Rows are points. The points of each table are mixes of a few directions, plus a little noise. Count the directions of each table, and those that both share. Where both have some left over, give the other angles between the two spaces (their principal angles), to ten degrees, smallest first.
In the rows, 128 means zero.

First:
[[ 89  54]
 [130 132]
 [158 186]
 [146 162]
 [102  78]
 [102  78]
 [168 206]]
Second:
[[ 96  69]
 [143 158]
 [126 123]
 [ 99  75]
 [173 215]]
Directions: first 1, second 1, shared 1

First:
[[121 126 130 132 131 130]
 [129 128 127 127 128 128]
 [  7 104 151 195 165 162]
 [133 129 127 124 126 127]
 [169 136 121 105 116 117]
 [208 145 113  85 104 106]]
Second (7 x 6):
[[ 82 125 170 131 112 137]
 [231 120  72 171 139 139]
 [179 126 168 140  79 143]
 [ 71 134 118 100 154 111]
 [147 119 134 160 121 144]
 [101 139 106  87 150 104]
 [ 84 132 128 106 141 118]]
Directions: first 1, second 3, shared 1

First, 8 rows:
[[112 159 139 184 123 191 126  88 103]
 [ 66  42 102   7 141 117 119 136 105]
 [129 178 157 159 154 101 129  92 135]
 [122 152 150 153 133 128 136  99 123]
 [171 142  99 123 145  90 102 178 168]
 [161  76 144 128  54 123 185 170 127]
 [144 147 126 182 106 176 130 126 121]
 [118 129 108  88 167 100  97 134 141]]
Second, 7 rows:
[[119 171 140 181 137 169 121  87 114]
 [102  56 107  44 120 119 126 154 117]
 [ 87 143 155 106 163 101 132  76 117]
 [177  87  99 106  92 108 135 208 156]
 [110 136 145 107 150  96 130 103 126]
 [187 115  99 158  85 147 128 197 151]
 [117 190 154 192 146 157 122  70 116]]
Directions: first 4, second 3, shared 3

First (11 x 14):
[[145 142 114 140 139 104 129 127  94 166 141  95 144 124]
 [140 137 119 136 135 111 128 128 106 154 136 107 138 125]
 [ 83  93 162  98 102 190 126 129 212  32  96 210  87 136]
 [187 173  83 169 162  48 128 128  23 248 170  23 181 118]
 [146 142 115 140 138 103 129 129  95 165 142  96 145 124]
 [113 116 140 117 119 149 128 127 157  95 117 156 114 130]
 [ 88  98 159 101 105 182 128 129 201  45  99 199  92 136]
 [137 137 121 135 134 115 128 128 110 148 135 111 136 127]
 [131 130 126 130 129 123 129 128 121 136 130 122 132 128]
 [112 116 140 118 119 150 128 128 157  94 116 157 116 130]
 [125 126 130 125 126 132 128 128 133 122 126 133 125 128]]
Second (11 x 14):
[[124 127 129 126 128 131 129 127 131 124 125 131 125 128]
 [160 153 103 149 147  85 129 128  72 195 151  71 158 122]
 [128 126 129 128 127 129 128 129 131 125 128 130 128 130]
 [ 70  83 172  88  94 207 126 127 234   7  88 231  75 138]
 [149 144 113 142 139 102 128 128  91 171 141  92 147 124]
 [124 122 130 125 126 133 126 129 136 118 124 137 124 129]
 [153 148 107 146 144  92 130 127  78 184 149  81 152 124]
 [105 110 146 111 113 162 128 128 172  78 110 170 106 131]
 [150 143 112 143 140  98 128 129  89 172 145  90 148 124]
 [ 93 101 155 104 106 176 127 129 192  54 101 192  96 135]
 [153 148 107 145 141  93 128 127  81 182 147  82 151 124]]
Directions: first 1, second 1, shared 1

First:
[[161 242  59 162  89 185 182 128 126 105 120 149  95 168  98 221 190 147
   83 136]
 [129  57 131 120 142  98  91 114 109 175 147 112 145 100 117 122 123 109
  161  83]
 [158 156 106 129 164  83 104 142 134 111 185  74  93  96 151 127 126  97
  171 119]
 [109  87 177 113  93  98  95  72  89 144 122 146 182 104 102 161 102  96
  144 155]
 [117  82 151 117 156 116 124 177 142 118 106 122 121 120 175  52 119 141
  135  87]
 [ 79 109 157 112 166 168 156 144 193 117 110 141 129 168 146  24  73 179
   97 196]
 [165 149 119 160 109 129 146 156  99 130  83 131  87 153 118 139 170 127
  103  96]
 [125 149  76 128 130 167 142 107 144 147 164 134 138 135 102 174 145 145
  122 125]
 [ 91 116 132  91 124 142 127 146 148  90 140 150 174  95 183 128 123 146
  141  94]
 [146 131 170 147 110  94 114  92  95 142 107 120 112 142  87 133 109  95
  123 186]]
Second (10 x 20):
[[126 124 142 123 124 123 113 143 115 127 157 119 128 129 109 128 130 122
  125 129]
 [142 140 156  56 190 196 126 146 115  83 246 157 100 102 119 130 198 149
  133 104]
 [104 114 164 119  94 126 102 175  95 136 175 125 143 132  81 121 132 132
  107 128]
 [ 97 122 114 128  97 162 176 125 152 144  43 181 159 130 156 120 133 171
  109 118]
 [135 149  94 168 117  78 168  97 168 155   7 121 119 117 185 101  87 124
  152 158]
 [144 176 156 102 154  91 148 159 136 127 144 120  74  72 154  66 138 133
  168 167]
 [ 90 104 132 146  68 135 134 146 121 154  79 148 173 150 110 131 112 148
   95 122]
 [171 117  97 130 191 146  90  74 125  92 194  95 111 153 122 186 137  86
  138 102]
 [108  83 127 151  88 143  84 129  98 134 151 118 176 178  73 177 114 115
   87 101]
 [162 151  98 153 158  82 136  89 154 129  86  96  97 117 168 121 103  98
  164 150]]
Directions: first 6, second 4, shared 1; angles 50, 50, 80

First:
[[129 112 121 127 135 113 128 123 148 128 128 148 127 131 131 142 142 119
  125 139 128 122 121 132 132 128 133 116 125 146 124 139]
 [129 108 131 124 141 114 123 127 134 124 152 141 122 108 155 165 198  85
  121 189 106 109 140 175 146  91 118 100 124  85  95  98]
 [138 114 126 117 116 112 129 107 140 129 120 156 120 133 137 125 118 137
  129 118 173 134 116 131 128 118 142 144 136 170 125 167]
 [126 129 113 135 129 125 133 129 149 132 105 136 135 153 101 112  79 155
  130  83 136 136 109  83 114 171 142 133 124 188 158 163]
 [142 108 145 108 118 112 122 105 116 123 154 150 110  96 178 156 196  92
  124 190 157 119 142 199 150  55 123 131 139  85  78 115]
 [124 144 134 132 126 144 127 138 109 128 131 105 132 124 123 118 120 132
  130 122 115 131 136 124 126 131 120 132 128 102 132 109]
 [119  96  93 143 162  94 131 135 200 132 112 168 139 160 100 157 132 118
  121 124  91 112 102  91 125 183 143  79 105 203 151 157]
 [119 147 126 139 132 146 129 145 119 130 122 102 137 136 106 112 100 142
  130 104 104 132 130 100 118 157 123 128 123 121 148 115]
 [110 188 149 145 124 190 127 167  59 127 137  39 142 115 105  90  97 145
  136 106  73 138 158 109 117 145  98 142 127  30 145  54]
 [143 134 142 111  96 131 130 103 105 128 121 136 116 123 144 102  97 153
  134 104 198 147 125 137 125 101 139 176 148 148 122 162]]
Second:
[[118 106 103 141 158 106 129 139 178 130 122 150 138 147 108 155 143 113
  121 136  85 112 114 106 128 166 133  84 108 164 142 134]
 [130 133 133 126 122 132 128 126 118 127 129 124 126 124 132 122 125 131
  129 126 137 131 131 132 128 120 127 137 132 121 125 127]
 [104  75  68 160 202  75 130 156 249 134 112 182 152 176  81 194 166  91
  111 148  22  88  94  75 128 222 141  20  80 216 162 142]
 [133 140 141 121 112 140 128 122 102 127 131 116 123 118 138 114 120 136
  132 124 151 136 135 139 128 108 125 151 139 109 121 125]
 [131 135 136 124 118 135 128 124 112 127 130 121 125 121 134 119 123 133
  130 125 143 133 133 135 128 115 126 143 134 116 123 126]
 [131 134 134 125 120 134 128 125 115 127 130 122 125 123 133 121 124 132
  130 126 139 132 132 134 128 118 127 140 133 118 124 127]
 [139 154 157 112  92 154 127 115  69 125 135 102 116 105 151  96 110 146
  136 118 179 147 144 154 128  82 122 180 151  86 112 121]
 [137 148 150 116 100 148 127 118  82 126 134 108 119 110 146 103 114 142
  134 121 168 143 141 149 128  92 123 169 146  94 115 123]]
Directions: first 3, second 1, shared 1
